Rows are points. Before rounding, the points of a table are all equally far from one centre. They may lie mostly on one side of it. Where is the centre, to within rounding?
In the rows, 128 means zero.

Points (7 x 2):
[[192 121]
 [157 175]
 [124  81]
 [161  81]
 [183  99]
 [188 109]
 [171  87]]
Centre: [142 127]

Points (15 x 9):
[[195 109 144 158  70 108 126 105 195]
 [158 116 188 209 132 143  60  89 128]
 [159 126 128 162  45 158  81  66 157]
 [175 125 106 193  85 118 183  85 147]
 [203 140 106 170 120 154 103 144 144]
 [146 129  56 165 106  98 111 114 117]
 [100 102  94 168  82 168 121  58 207]
 [177 109 118 188 110 174 136  37 151]
 [165 133  99 135  65 107  89  67 152]
 [132  95 108 148  77 187 137 111  88]
 [172 156 132 172 159 129  99  73 210]
 [102 125 147 205  34 120 134 111 180]
 [110 109  96 169  75 108  62  58 142]
 [163 136  95 153  98 150  64  54 144]
 [167 133  60 150 135 167 105 111 159]]
Centre: [121 120 141 162 118 135 122 104 150]

Points, 25 rows:
[[ 69 191 153 175 111 124 141 171 164  33 165 129 157 157 165 133  74 133
  132 105]
 [144 140 124 161 119 127 187 112 235  61  91  93 160 151 145 110  66 159
  208  92]
 [121 133 196 127 120 151 149 136 150 100 197  78 108 190 124 145  93 158
  183 156]
 [155 175 151 155 129 182 152 187 245  52 169  84 131 154 163 167 108 137
  118 144]
 [109 155 148 126 101 140 141 144 174  32 164 126 194 179 162 123  98 135
  204 107]
 [131 165 140 155 191 167 199 162 176  78 105  99 112 164 154 146  80 186
  111  70]
 [137 148 188 186 127 158 183 171 196 105 137  68 153 168 177 179  69 127
  114  61]
 [ 93 177 130 216 182 167 193 116 204  57 146  88 125 168 165 129 123 105
  154  93]
 [141 141 174 118 164  97 139 138 222  80 125 164 196 156 171 121 104 128
  164  76]
 [172 131  85 113 158 137 158 174 184  50 168 155 170 164 117 142  85 166
  151  53]
 [123 126 110 167 135 170 112 106 184  73 106 120 128 190  89  95 118 148
  136  76]
 [137 170 147 118 123 150 121 179 210  91 157 131 170 212 155 113 133 107
  132  64]
 [151 179  79 177 174 155 181 194 208  87 145 105 173 155 161 104 137 160
  169  91]
 [ 92 156 109 131 153 178 156 159 224  77  95 156 171 163 174 157  97 169
  119 118]
 [136 204 149 112 162 191 170 148 182  74 124  75 174 186 173 163 119 158
  153  91]
 [124 163 169 178 140 110 188 153 164 112 150 130 191 153 167 146  68 123
   99  40]
 [142 161 139 151 131 163 158 187 182  75  93 127 170 170 142 174 157 177
  159  75]
 [162 174 132 130 120 145 175 113 213  38 139 145 150 200 175 169 144 155
  136 102]
 [146 156 132 129 134 132 155 159 149  68 104 118 166 185 182 173  96 180
  218  99]
 [173 181 140 142 153 166 149 138 195  74 145 106 167  83 189 121 108 186
  174  72]
 [ 93 128 164 151 110 192 123 132 196  62 130 114 167 183 119 113 106 162
  136 115]
 [140 136 152 177 167 106 127 181 204  62 121 117 146 196 193 161 113 167
  164  74]
 [140 133 192 136 192 157 185 159 177 111 127 124 185 187 163 149  77 140
  152  78]
 [122 121  70 138 130 201 160 169 192  92 109 144 120 124 139  91 131 127
  146 108]
 [133 135  97 149 131 138 155 161 208  68 117 157 185 179 166 149  83 187
  167  52]]
Centre: [128 152 118 143 138 128 152 133 187 109 153 106 132 139 137 157  98 128
 153 104]

Points:
[[ 80 117 179 105  80 157 141  77 148 190 148 204 148 163 135  97 139 121
  176 181 153 141 137 136]
 [116  87 134 116 113 135 107  97 152 210 145 215 145 197  97 116 159 142
  180 156 137 122 119 112]
 [120  84 113 117 151 193 131  74 135 166 142 203 142 176 134 100 162 110
  167 159 134 123 167 133]
 [103 114 104 114 129 148 160 124 137 201 194 195 143 140  97 140 188 128
  165 170 147 122 160 132]
 [ 58 115 134 116 115 153 148  87 113 198 110 212 153 162 130  91 172 128
  172 189 139 137 123 105]
 [109  90 103 123 114 156  98 137 152 175 131 172 158 139 140 103 189 127
  170 150 131 134  96 105]
 [139  93 145 132 133 146 167  91 155 169 160 211 148 180  94  71 164 144
  167 183 147 112 134  96]
 [ 95  81 120 148 140 150 155 130 152 198 136 190 132 174  89 119 141 104
  172 171 184 136  95 110]
 [117 101 134 109 108 106 139 120 128 201 157 219 139 163 139 106 162 102
  178 154 167 178 136 112]
 [120  93 131 125 137 128 134 141 139 204 171 191 126 170  83  92 174 101
  131 154 139 103 145  85]
 [ 78 140 139  94 104 116 123 113 148 213 133 209 140 144 145  91 168 111
  174 177 156 118 152 133]
 [106  82 146 140 126 175 148 117 129 182 158 205 140 172 113 101 190 133
  182 172 176 123 139 121]
 [120 125 114 141 130 101 159 119 141 198 190 195 105 144  88 139 151 137
  171 189 189 124 117 127]
 [ 94  69 105  95 116 163 116 135 141 157 157 185 119 137 117 109 172 138
  190 144 151 101 126  98]
 [ 80  92 158 141 143 144 147 139 124 213 143 188 138 175 105 128 169 112
  162 207 154 148 107 105]
 [103  87 145 129 126 153 112  65 129 161 161 210 111 184 120  83 162 139
  163 137 192 125 105 112]
 [135  69 155 132 146 146 114 111 139 176 154 198 142 166  92 116 106 100
  156 198 150 131 107 138]
 [130 114 147 147 106 134 128 101 143 209 156 180 146 166 118 111 105 112
  185 198 147 117 113 132]
 [138  66 109 106 144 144 120 127 133 183 164 189 133 228 134 131 125 141
  125 148 157 147 129 119]
 [114 125 111 139 127 151 136 139 123 197 176 216 162 156 112 119 148 126
  153 143 141 104  92 139]
 [125  87 151  97 151 136 161 114 120 175 127 249 156 163  90  97 139 131
  151 173 151 129 110  95]
 [ 83 119 130 130 103 152 157  74 122 167 129 164 107 165 120 129 187  87
  171 170 182 169 115 154]
 [ 89  79 138 107 116 140 144 106 149 211 148 194 157 190 102 117 176  98
  154 164 166 126 149 102]
 [138  94 150 108 114  96 106  88 155 216 141 187 135 143 124 113 160 105
  136 198 160 137 112 135]
 [103  55 111 146 133 139 146 108 132 159 150 174 157 175 111 134 163 110
  173 207 140 139 109 104]
 [135  75 143 154 118 151 150  99 146 195 188 186 111 154 132  85 147 106
  143 179 134 122 134 118]
 [123  93 169 120  94 101 160  90 165 218 136 178 113 197  86 136 169 133
  155 172 141 133 135 110]
 [ 90 115 140 100 160 130 127 123 170 193 159 194 158 176  69 101 161 133
  158 164 139 162  78 128]]
Centre: [105 127 141 117 139 128 140 108 137 150 133 167 121 154 122 127 141 144
 134 156 143 137 134 118]
